Each row of a before or after table is a point. One or more steps were done to the points. Then noise was added and the rows were shuffled. The steps act on how far a point lies along the listed directions, d1 being the first. What was done? A step turns or swaps two directions, mirrors them in a line or flattens them onto one, adds a multiple of one to another, or multiplies one. Angles are multiples of 10 degrees, from the lower direction toward the higher: turns from -170 to 170, lines from 10 to 170 but not 90. Use the fewest steps. Two steps may share a direction if one is a turn and the other turns, adds or multiplies; they go together, in the order done. Otherwise the lowest direction goes first.

Directions:
(1): [1.32 1.30]
(2): [-1.30  1.32]
Before, 14 rows:
[[ 0.24  0.55]
 [ 0.36  0.87]
 [-0.19 -0.67]
 [-0.34 -0.21]
 [-0.35 -0.42]
 [ 0.37  0.66]
 [ 0.44  0.73]
 [-0.17 -0.40]
 [-0.41 -0.15]
 [ 0.30  0.35]
 [ 0.30  0.35]
 [ 0.09  0.18]
 [ 0.09 -0.44]
 [ 0.38  0.25]]
After:
[[ 0.07 -0.42]
 [-0.08  0.53]
 [ 0.48 -0.85]
 [ 0.30 -0.55]
 [ 0.07 -0.40]
 [-0.19  0.36]
 [ 0.14  0.43]
 [-0.30  0.24]
 [ 0.28 -0.82]
 [ 0.05  0.36]
 [ 0.27 -0.68]
 [-0.08 -0.49]
 [-0.41  0.64]
 [ 0.09 -0.18]]
Steps: turn d1 and d2 by -130 degrees

Directions:
(1): [-0.83 -2.10 -0.30]
(2): [-2.11  0.80  0.22]
(3): [ 0.10 -0.36  2.24]
Before, 11 rows:
[[ 0.48  0.85 -0.08]
 [-0.40  0.61 -0.19]
 [-0.20  0.33 -0.01]
 [ 0.52 -0.01  0.46]
 [-0.22  0.79  0.11]
 [-0.03 -0.88  0.29]
 [ 0.43  0.30 -0.35]
 [-0.03  0.76  0.17]
 [ 0.72 -0.25 -0.28]
 [ 0.86  0.54 -0.01]
 [-0.20  0.50 -0.28]]
After (11 x 3):
[[-0.10  0.11 -0.84]
 [ 0.02  0.34 -0.89]
 [ 0.00  0.12 -0.63]
 [ 0.12  0.19  0.01]
 [ 0.13  0.43 -0.24]
 [ 0.04  0.09 -0.23]
 [ 0.12  0.40 -0.34]
 [-0.11 -0.50  0.77]
 [-0.10 -0.47 -0.36]
 [-0.06  0.07 -0.71]
 [ 0.06  0.35 -0.28]]
Steps: swap d1 and d3; multiply d2 by 0

Directions:
(1): [-0.61 -2.54 -0.14 -0.22]
(2): [-1.94  0.59 -1.61 -0.44]
(3): [-1.66  0.23  1.90  0.67]
(4): [ 0.06 -0.18 -0.81  2.49]
Before (14 x 4):
[[-1.26 -0.13 -0.32  0.32]
 [ 0.29  0.94  0.06 -0.47]
 [ 0.00 -0.23 -0.33  0.58]
 [ 0.30  0.22  0.26 -0.10]
 [-0.12 -0.62 -0.14  0.16]
 [-0.28 -0.44 -0.55  0.35]
 [ 0.50 -0.34  0.36 -0.11]
 [-0.51  0.22  0.65 -0.06]
 [ 0.20  0.75  0.09  0.04]
 [-0.38  0.82  0.21  0.16]
 [-0.34  0.87  0.12 -0.39]
 [ 0.40  0.69  0.11  0.12]
 [-0.49  0.64 -0.05 -0.12]
 [-0.42  0.42 -0.10  0.12]]
After:
[[ 0.25  1.01  0.01  0.06]
 [-0.33 -0.11 -0.93 -0.36]
 [ 1.13 -0.99  1.99  0.50]
 [ 0.05  0.42 -0.38 -0.09]
 [-0.07  1.29 -0.06  0.03]
 [-0.46 -0.58  0.22  0.06]
 [ 0.05  1.06 -0.28 -0.07]
 [ 1.25  0.59  1.09  0.30]
 [ 0.78  0.32  1.05  0.37]
 [-0.29 -0.16 -0.09 -0.08]
 [ 1.54 -0.26  0.97  0.31]
 [ 0.55  0.23  0.90  0.25]
 [-0.32 -0.76 -0.09 -0.03]
 [ 0.83  0.69  0.91  0.36]]
Steps: multiply d1 by 1.3; turn d2 and d3 by 110 degrees; multiply d2 by 2.5; multiply d4 by 0

Directions:
(1): [-0.03 -2.11  1.68  0.51  1.45  0.83]
(2): [-1.31 -0.22  0.10 -2.88  0.51  0.05]
(3): [ 2.85 -0.23  0.54 -1.31 -0.32 -0.21]
(4): [ 0.35 -1.81 -2.53 -0.02  0.57 -0.46]
Before:
[[-1.08  0.33  0.28 -0.03  0.08  0.38]
 [-0.03 -0.15 -0.12 -0.29  0.22  0.01]
 [-1.25  0.08  0.46  0.85  0.14  0.23]
 [ 0.16  0.58 -0.10 -0.99  0.04 -0.30]
 [-0.66  0.10 -0.45  0.07 -0.10  0.14]
 [-0.78  0.11  0.11  0.41 -0.04  0.23]
 [ 0.32  0.30 -0.50 -0.90 -0.40 -0.11]
 [ 0.58  0.24  0.01 -0.12 -0.49 -0.02]
 [-0.40  0.46 -0.82 -0.14 -0.35 -0.11]
 [ 0.39 -0.26  0.83 -0.51  0.48  0.03]
 [-0.87  0.11  0.56 -0.56  0.57  0.17]
 [ 0.55 -0.17  0.19  0.08 -0.16  0.08]
 [-0.48  0.12  0.18  0.17  0.27 -0.01]
 [ 0.56 -0.60  0.02 -0.42  0.14 -0.14]]
After:
[[-0.07 -0.35  0.00  0.37 -0.11  0.12]
 [ 0.48  0.03  0.28 -0.34  0.22 -0.10]
 [-0.05 -0.07 -0.44  0.37 -0.32  0.03]
 [ 1.01 -0.27  0.82 -0.30 -0.07  0.00]
 [-0.17 -0.53  0.19 -0.42  0.60 -0.12]
 [-0.35  0.56 -0.53 -0.72  0.15 -0.36]
 [ 0.55 -0.02  0.39 -0.25 -0.18  0.10]
 [ 0.25 -0.12  0.34 -1.21  0.45 -0.07]
 [-0.22  0.04  0.13 -0.18  0.11  0.08]
 [-0.66  0.48 -0.65 -0.24 -0.36 -0.03]
 [-0.13  0.79 -0.39 -0.11 -0.36  0.03]
 [ 0.07  0.31  0.16 -0.17 -0.21  0.16]
 [ 0.63  0.06  0.28 -0.85 -0.05  0.16]
 [-0.79 -0.28 -0.08  0.02  0.26 -0.05]]
Steps: turn d1 and d2 by 10 degrees; turn d3 and d4 by 120 degrees; multiply d4 by 0.4

Directions:
(1): [-0.63 -2.94  0.13 -0.06 -1.95  0.51 -0.76  0.31]
(2): [ 0.22  0.73 -0.45  2.88 -1.11  0.18 -0.99 -1.55]
(3): [-2.01 -0.79  0.14  0.66  0.40 -1.25  2.26 -1.35]
(4): [-1.31  0.37 -2.92  0.49 -0.08  0.33  0.22  1.71]
(5): [ 0.56  0.10  0.84  0.94 -0.36  2.55  2.15  0.80]
Before, 12 rows:
[[ 0.94  0.26  0.67  0.82 -0.31  0.94 -0.19 -0.38]
 [ 0.99  1.23 -0.12  0.08  0.27  0.43 -0.33 -0.10]
 [ 0.21  0.40  0.62 -0.84  0.78 -0.43 -0.22 -0.21]
 [ 0.66  0.28  0.56 -0.20  0.39  0.58  0.51  0.37]
 [-0.10 -0.42 -0.09 -0.34 -0.04 -0.16  0.04 -0.12]
 [ 0.32  0.70 -0.35  0.22  0.06 -0.06 -0.48  0.21]
 [-0.15 -0.15  0.30  0.79 -0.48 -0.30 -0.14 -0.24]
 [ 0.18 -0.41  0.71  0.22 -0.23  0.00  0.19 -0.64]
 [-0.22 -0.08 -0.55  0.35 -0.30  0.06 -0.41  0.07]
 [ 1.11  0.66  0.47 -0.23  0.02 -0.20 -0.71 -0.16]
 [ 0.13  0.35 -0.18 -0.11  0.42  0.53 -0.04  0.35]
 [ 0.63  0.23  0.76 -0.62  0.28 -0.20 -0.97  0.12]]
After (12 x 8):
[[ 0.00 -0.53 -0.07 -0.35 -0.17  0.00 -0.08  0.04]
 [ 0.21  0.63 -0.08  0.19  0.43  0.37 -0.20  0.02]
 [ 0.48  0.52  0.28  0.25  0.06 -0.02 -1.00 -0.01]
 [ 0.13  0.85 -0.25  0.66  0.21 -0.27 -0.16 -0.28]
 [ 0.74  1.09  0.02  0.58  0.05 -0.24 -0.46 -0.40]
 [ 0.44  1.04  0.22 -0.52  0.86 -0.12 -0.37  0.11]
 [-0.55 -0.49  0.26  0.47 -0.38 -0.43  0.27 -0.06]
 [-0.37 -0.32 -0.29  0.39 -0.30 -0.06 -0.22 -0.22]
 [ 0.71  1.77 -0.28  0.70  0.58  0.05  0.10 -0.65]
 [ 0.73  0.70  0.19  0.12  0.38  0.49  0.15  0.27]
 [-0.05 -0.64  0.35 -0.01 -0.17 -0.01  0.28 -0.27]
 [ 0.24  0.15  0.21  1.13 -0.19  0.46  0.21 -0.63]]
Steps: multiply d1 by 1.6; turn d2 and d3 by 50 degrees; multiply d4 by 0.4; multiply d5 by 0.7

Directions:
(1): [-0.01  1.14  1.89 -1.56  1.97 -0.75 -0.18 -1.90  0.29]
(2): [ 0.54 -3.27  0.53 -0.49  0.48 -1.35 -1.34  0.08 -0.36]
(3): [ 0.92  1.23  1.17  0.20  0.80  0.40 -2.07  2.53 -0.48]
(4): [ 2.64  0.27  0.89  0.40 -0.52 -1.57  2.09  0.55 -0.22]
(5): [-0.20  0.16  1.97 -0.37 -3.02  0.05 -0.98 -0.54  1.02]
(6): [-1.17 -0.40  1.14  2.38  1.00 -0.61  0.49  0.51  2.26]
Before:
[[ 0.73 -0.13  0.32  0.01  0.71 -0.42 -0.26  0.40 -0.05]
 [ 0.22  0.49 -0.34 -0.47  0.09  0.18 -0.48  0.14 -0.46]
 [ 0.38  0.98  0.41  0.03  0.79 -0.32  0.20  0.32  0.33]
 [ 0.05  0.42  0.33 -0.32 -0.76  0.43 -0.74  0.12 -0.42]
 [ 0.21 -0.62  0.07 -0.09 -0.08 -0.12  0.27 -0.68 -0.13]
 [ 0.22 -0.15  0.28 -0.65 -0.51 -0.09 -0.36 -0.70 -0.11]
 [ 0.07 -0.18 -0.08  0.63  0.26  0.02  0.37 -0.57  0.27]
 [-0.74 -0.64  0.80 -0.27  0.04 -0.26 -0.35 -1.10  0.53]]
After:
[[-0.01  0.26 -0.51 -0.68 -0.20  0.11 -0.15 -0.56 -0.38]
 [-0.18 -0.64 -0.05  0.16 -0.87 -0.09  0.08 -0.55  0.38]
 [ 0.86  1.22  0.60 -0.74 -0.17 -0.15 -0.19  0.24 -0.17]
 [-0.12 -0.04 -0.62 -0.23 -0.95  0.55 -0.20 -0.10 -0.65]
 [ 0.80 -0.16  0.48 -0.34  0.21 -0.52 -0.12 -0.08 -0.03]
 [-0.02 -0.75  0.37  0.57  0.01 -0.27  0.39 -0.45  0.48]
 [-1.02 -0.88  0.84  0.65 -0.53 -0.03 -0.71 -0.16  0.98]
 [ 0.23  0.13  0.40  0.70  0.44  0.00 -0.06 -0.15  0.33]]
Steps: turn d1 and d5 by 60 degrees; add -0.7 times d2 to d3; turn d3 and d6 by -60 degrees; multiply d4 by 1.3

Directions:
(1): [-2.55 -0.66  1.01  1.43 -0.68  0.66 -0.10  1.84 -0.71  0.56  1.95]
(2): [ 0.72  1.08  2.40 -2.03 -0.08 -0.88  0.30  0.22 -0.38 -1.57  1.95]
(3): [-2.09 -1.47  0.62  0.06 -1.10 -1.82  0.84 -1.67  0.43 -1.60 -1.13]
(4): [ 1.00 -1.26  1.12  0.59  0.65 -0.04  2.46 -1.64 -0.61  2.08  0.94]
Before:
[[-0.22 -0.01 -0.27 -0.40 -0.22 -0.25 -0.21  0.04  0.32 -0.40 -0.72]
 [ 1.12  0.72 -0.61 -0.55  0.12  0.25 -0.28 -0.03  0.53  0.28 -0.10]
 [-0.34  0.36 -0.01  0.44  0.09  0.54 -0.94  0.69 -0.02  0.29  0.38]
 [-0.63  0.04  0.20 -0.10 -0.29 -0.48  0.13 -0.16  0.30 -0.72 -0.36]
 [-1.00 -0.29  0.49  0.13 -0.39  0.16 -0.53  0.90 -0.34  0.02  0.77]
 [-1.11 -0.06  0.28  0.28 -0.14  0.34 -0.36  1.04 -0.12 -0.11  0.34]
 [-1.21 -0.79  0.33  0.71 -0.68 -0.12 -0.05  0.22  0.11  0.05  0.22]
 [-0.30  0.25  0.44  0.35 -0.01  0.21 -0.11  0.77 -0.18  0.30  1.25]]
After:
[[ 0.11  0.00  0.07 -0.10 -0.22 -0.04  0.30 -0.20  0.34  0.31  0.36]
 [ 0.22  0.01  0.33 -0.16 -0.23 -0.10 -0.21  0.08  0.21 -0.14  0.19]
 [ 0.29 -0.22  0.61 -0.33  0.10 -0.10  0.72 -0.20 -0.11  0.43  0.33]
 [ 0.12 -0.04  0.29  0.16  0.16 -0.01  0.66 -0.24  0.04  0.39  0.14]
 [ 0.20 -0.50  0.24 -0.06  0.08 -0.03  0.23 -0.32 -0.22  0.57  0.11]
 [-0.06 -0.04 -0.40  0.44  0.04 -0.06 -0.05 -0.10  0.23  0.21 -0.07]
 [ 0.29 -0.07  0.82 -0.01  0.22 -0.14  0.21 -0.57 -0.09  0.34  0.49]
 [ 0.24 -0.26  0.60 -0.18  0.34 -0.02  0.71 -0.25 -0.18  0.40  0.23]]
Steps: multiply d1 by 0; multiply d4 by 1.6; turn d2 and d4 by 160 degrees; multiply d3 by 0

Directions:
(1): [ 0.18  2.27 -0.96 -0.49  1.02  1.49 -1.61  0.27 -2.10  1.19  0.45 -1.54]
(2): [ 0.18  0.50 -1.81 -0.98  0.44  1.14 -0.73  0.98  0.33 -3.30 -0.28  1.44]
(3): [ 3.48  0.12  2.19  0.41  0.02  0.55 -0.92 -0.41  0.03 -1.01 -0.94 -0.56]
(4): [-1.76 -0.22  0.73  0.04  0.89  1.31  0.97 -2.40 -0.94 -1.19 -2.17 -0.85]
(5): [ 0.07 -0.98 -0.85 -0.94 -1.96  0.87 -0.64  1.36  0.18  1.35 -3.05 -0.25]
(6): [-1.24  0.34 -0.04  0.78 -1.54 -0.85 -3.22 -1.52  1.23 -0.69  0.21 -0.76]
Before:
[[-0.27  0.76 -0.45  0.04  0.06 -0.33 -0.83  0.15  0.06 -0.22  0.75 -0.17]
 [ 0.02 -0.45  0.19 -0.23 -0.19  0.04  0.94  0.14  0.40 -0.38 -0.15  0.65]
 [-0.39  0.20 -0.02 -0.27  0.70  0.03  0.77  0.05 -0.30  0.71  0.44 -0.13]
 [-0.34  0.14  0.14 -0.23  0.62  0.44  0.61 -0.46 -0.71  0.47 -0.12 -0.25]
 [-0.59  0.13 -0.38 -0.35  0.54 -0.03  0.85  0.00 -0.36  0.48  0.08 -0.05]
 [ 0.17  0.10 -0.06  0.21  0.09  0.17 -0.25  0.05 -0.14  0.37  0.24 -0.34]
 [-0.04 -0.27  0.59  0.22  0.07  0.34  0.64 -0.39  0.02 -0.33 -0.64 -0.11]
 [ 0.85  0.94 -0.25  0.17  0.40 -0.14 -1.08  0.20 -0.42 -0.40  1.16 -0.07]
 [ 0.21 -0.64  0.84  0.24 -0.37 -0.30  0.15 -0.53  0.22 -0.10 -0.07 -0.36]
 [-0.02 -0.66  0.77  0.35 -0.18 -0.21  0.63 -0.67  0.15 -0.32 -0.41  0.09]
 [-0.84 -0.21 -0.28  0.03  0.29  0.22  0.58 -0.47 -0.37  0.29 -0.52  0.08]
 [ 0.69  0.64  0.15 -0.04 -0.13  0.14 -0.66  0.08 -0.26  0.49 -0.07 -0.66]]
After:
[[-0.28 -0.69  0.74  0.39 -0.31 -0.28  0.43 -0.84  0.28 -0.36 -0.39  0.04]
 [ 0.58  0.04  0.19  0.31  0.13  0.24 -0.22 -0.02 -0.13  0.20  0.09 -0.36]
 [ 1.47  0.43  0.60 -0.01 -0.26  0.01 -0.57  0.21 -0.01  0.26 -0.13 -0.48]
 [ 0.41 -0.75  0.97  0.28 -0.50 -0.42  0.09 -0.58  0.35 -0.19 -0.10 -0.30]
 [-0.27  0.75 -0.40 -0.01  0.26 -0.10 -0.47  0.18 -0.13 -0.23  0.64 -0.14]
 [-0.12  0.34  0.47 -0.15  0.85  0.48  0.56 -0.54 -0.60  0.32 -0.13 -0.55]
 [ 0.57  0.63 -0.05  0.13  0.70  0.08 -0.28 -0.17 -0.57 -0.68  0.62 -0.01]
 [-0.43  0.35 -0.12 -0.29  0.65  0.32  0.51 -0.43 -0.60  0.26 -0.21 -0.44]
 [-0.64  0.02 -0.16  0.13  0.19  0.26 -0.04 -0.57 -0.39  0.29 -0.44 -0.16]
 [-0.03  0.21  0.61 -0.07  0.53  0.57  0.13 -0.95 -0.70  0.09 -0.47 -0.57]
 [-0.35 -0.32  0.50  0.32 -0.19  0.15  0.36 -0.57  0.20 -0.42 -0.59 -0.13]
 [-0.78 -0.36 -0.25 -0.28 -0.14  0.04  0.99  0.01  0.28 -0.20 -0.06  0.61]]
Steps: turn d1 and d3 by 30 degrees; add -1 times d2 to d3; turn d4 and d6 by 30 degrees; add -1 times d5 to d4

Directions:
(1): [ 0.93  1.51  3.71  0.98 -0.41 -0.15  1.10  0.73 -1.56 -0.45  0.03 -0.39
 -0.05  1.21]
(2): [-0.83  1.60  1.10  1.86  1.05  0.74 -1.39 -2.47  1.01  0.73  0.08 -0.33
 -1.44 -1.67]
(3): [-2.69 -0.21  0.75 -1.71  1.50  1.73  1.69 -0.23  0.68 -0.51 -1.39 -0.45
 -0.81  1.28]
Before (9 x 14):
[[ 1.22  0.38  1.03  0.62 -0.75 -0.28 -0.16  0.54 -0.77 -0.13  0.58  0.04
   0.00  0.25]
 [-0.36  0.11 -0.10 -0.10  0.33  0.08 -0.27 -0.28  0.27  0.03 -0.21  0.03
  -0.40 -0.24]
 [-0.04  0.11  0.05  0.25  0.46  0.18 -0.26 -0.02 -0.28 -0.17  0.11 -0.10
  -0.38 -0.20]
 [-0.47  0.41  0.86  0.00  0.16  0.50  0.33 -0.33  0.05 -0.03 -0.28 -0.20
  -0.33  0.39]
 [-1.37 -0.62 -0.65 -1.07  0.77  0.68  0.46  0.12  0.59 -0.07 -0.76  0.00
   0.07  0.47]
 [-0.56 -0.54 -0.40 -0.27  0.00  0.34  0.20  0.01  0.28  0.08 -0.11  0.40
   0.28 -0.23]
 [-0.26 -0.09 -0.84 -0.27  0.18  0.39 -0.18  0.20  0.61  0.27  0.01  0.08
  -0.14 -0.36]
 [-0.38  0.18  0.79 -0.28  0.25  0.06  0.51  0.27 -0.38 -0.09 -0.19 -0.26
  -0.07  0.57]
 [-0.03 -0.83 -0.32 -0.98 -0.44 -0.13  1.04  0.82 -0.47 -0.42  0.22  0.01
   0.33  1.06]]
After (9 x 14):
[[ 0.17 -0.09 -0.08 -0.07  0.27  0.08  0.01  0.44 -0.58 -0.38  0.07 -0.06
  -0.10  0.02]
 [-0.02  0.14  0.49 -0.18  0.08 -0.08  0.05  0.19 -0.11 -0.15 -0.21 -0.05
  -0.20  0.20]
 [-0.59 -0.38 -0.57 -0.60  0.00  0.45  0.21 -0.08  0.33  0.00 -0.30 -0.04
  -0.02  0.29]
 [ 0.03  0.69  0.81  0.35  0.16  0.41  0.15  0.26  0.01  0.12  0.06 -0.12
  -0.33 -0.05]
 [-0.97  0.07 -0.44  0.33  0.61  0.52 -0.53 -1.60  0.92  0.34  0.32 -0.17
  -0.92 -0.78]
 [-1.61  0.70  0.95  0.31  1.36  1.06 -0.04 -1.18  0.82  0.23 -0.64 -0.25
  -0.78 -0.19]
 [ 0.94 -0.81 -1.38 -0.44 -0.75 -0.32 -0.40  0.77 -0.11 -0.01  0.57  0.42
   0.38 -0.09]
 [-0.48  0.20  0.71  0.34  0.14  0.41  0.16 -0.39  0.14  0.11 -0.11  0.24
  -0.01 -0.40]
 [-0.90 -0.29 -0.76 -0.54  0.48  0.30 -0.20 -0.40  0.49  0.15 -0.20 -0.13
  -0.20 -0.19]]
Steps: add -0.7 times d3 to d2; turn d1 and d2 by -150 degrees

Directions:
(1): [-0.96  0.38  0.76  1.11 -1.01 -2.03 -1.03 -2.31  0.56  0.74 -1.27 -0.69
 -1.59  1.38 -0.33 -2.19  1.31 -1.59]
(2): [ 0.91 -1.02  2.45 -0.13  0.13  2.28  0.09 -1.39 -0.19 -0.86  1.47 -1.07
 -0.04  2.29 -0.11 -0.86 -2.34 -0.59]
(3): [-0.06  1.56  3.44 -0.66  0.31  0.22  1.43 -0.03 -1.24  0.27  0.67  0.82
 -1.68 -2.16  1.17  0.35  1.23 -0.89]
(4): [ 0.29 -0.13  0.47 -0.84 -0.41  0.51 -0.58  0.76 -0.47  0.78 -0.35 -3.40
 -1.74 -0.15 -2.86  1.89  0.94  0.65]
(5): [ 1.01  0.62 -0.04  1.27 -2.37  1.32 -0.30 -2.83  0.45  0.10  0.74  0.74
  0.61  0.06  0.44  1.83  1.73  2.06]
Before, 11 rows:
[[-0.04  0.52 -0.29  0.45 -0.53 -0.28  0.10 -0.67  0.07 -0.26  0.10  1.02
  -0.20 -0.28  1.19 -0.70  0.35  0.07]
 [ 0.05  0.20 -0.46  0.25 -0.63  0.13 -0.26 -1.43  0.24  0.36  0.09 -0.06
   0.03  0.38 -0.25  0.36  0.64  0.56]
 [-0.74  0.70 -0.29  0.03 -0.22 -1.46 -0.12  0.18 -0.01  0.48 -0.86 -0.21
  -0.52 -0.96 -0.39  0.33  1.11 -0.26]
 [-0.29  0.02  0.03 -0.19  0.65 -0.47  0.09  0.89 -0.15  0.24 -0.57 -0.69
  -0.61 -0.20 -0.58 -0.11 -0.29 -0.33]
 [-0.08 -0.60 -0.61 -0.15 -0.20 -0.10 -0.58  0.50  0.35  0.15 -0.29 -1.88
  -0.33  0.59 -1.34  0.25 -0.21  0.27]
 [-0.41  0.13  0.13 -0.44  0.95 -0.46  0.64  1.30 -0.31  0.20 -0.04  0.41
  -0.28 -0.71  0.01  0.05  0.09  0.05]
 [ 0.06  0.04 -0.01 -0.15  0.30 -0.35  0.26 -0.05  0.06  0.19 -0.29  0.20
  -0.23  0.05  0.19 -0.16  0.28 -0.23]
 [ 0.01  0.43 -0.34  0.42 -0.29 -0.57 -0.06 -0.35 -0.10  0.29 -0.30  0.79
  -0.06 -0.20  0.15 -0.27  0.31 -0.02]
 [-0.07  0.56 -0.29  0.22 -0.33 -0.45 -0.11 -0.27 -0.12  0.26 -0.06  0.59
  -0.24 -0.70  0.04  0.19  0.96  0.33]
 [-0.28  0.38  0.86  0.02 -0.04 -0.10  0.07 -0.04 -0.05  0.41 -0.17 -0.75
  -0.92 -0.52 -0.29  0.50  1.00  0.18]
 [-0.59 -0.06 -0.74 -0.02  0.15 -0.79 -0.28  0.58 -0.20  0.33 -0.56 -0.24
  -0.23 -0.65 -0.30  0.06  0.29  0.07]]
After, 11 rows:
[[ 0.17  0.01  0.51 -0.02  0.17 -0.11 -0.09 -0.15 -0.39  0.10 -0.12 -0.19
  -0.53  0.43 -0.30 -0.67 -0.57 -0.52]
 [ 0.10  0.74  0.50  0.44 -0.83  0.12  0.42 -0.77  0.13 -0.03  0.48  0.95
   0.16 -0.88  1.09  0.62  0.99  0.63]
 [-0.45  0.26 -0.02 -0.22  0.69 -0.55  0.37 -0.31 -0.12  0.07  0.04  0.84
   0.03 -0.04  0.67 -0.97 -0.27 -0.69]
 [ 0.13 -0.06  1.07  0.23 -0.38  0.70 -0.05 -0.86 -0.34 -0.06  0.61 -0.17
  -0.24  0.04  0.19  0.15 -0.22  0.17]
 [ 0.08 -0.09  1.35  0.39 -0.48  0.50 -0.10 -1.58  0.09 -0.33  0.41 -0.39
  -0.06  1.09  0.10 -0.38 -0.60 -0.47]
 [ 0.35 -0.46  0.31  0.10 -0.10  0.85 -0.01 -0.27  0.02  0.04  0.54 -0.57
   0.00  0.80 -0.68  0.58 -0.25  0.95]
 [-0.25 -0.22 -0.06 -0.28  0.28 -0.27 -0.19  0.46 -0.10 -0.23 -0.16 -0.86
  -0.93  0.45 -0.21 -1.24 -0.70 -0.69]
 [ 0.37  0.18  0.30  0.49 -0.68  0.50 -0.05 -0.96  0.15  0.08  0.08 -0.25
  -0.16  0.17 -0.23  0.62  0.30  0.75]
 [ 0.05 -0.23  0.58  0.02  0.25  0.22 -0.18 -0.34 -0.09 -0.25  0.42  0.06
  -0.07  0.73  0.02 -0.93 -0.81 -0.48]
 [ 0.27 -0.17  0.08 -0.16  0.14  0.00  0.09 -0.39  0.11  0.15 -0.20 -0.29
  -0.29  0.53 -0.19 -0.04  0.10 -0.07]
 [-0.07 -0.26 -0.08  0.82 -0.25  0.07 -0.31 -1.15  0.69 -0.17  0.13  0.20
   0.41  1.04  0.53 -0.62 -0.18  0.21]]
Steps: add 0.3 times d3 to d1; turn d2 and d3 by -160 degrees; turn d4 and d5 by 130 degrees
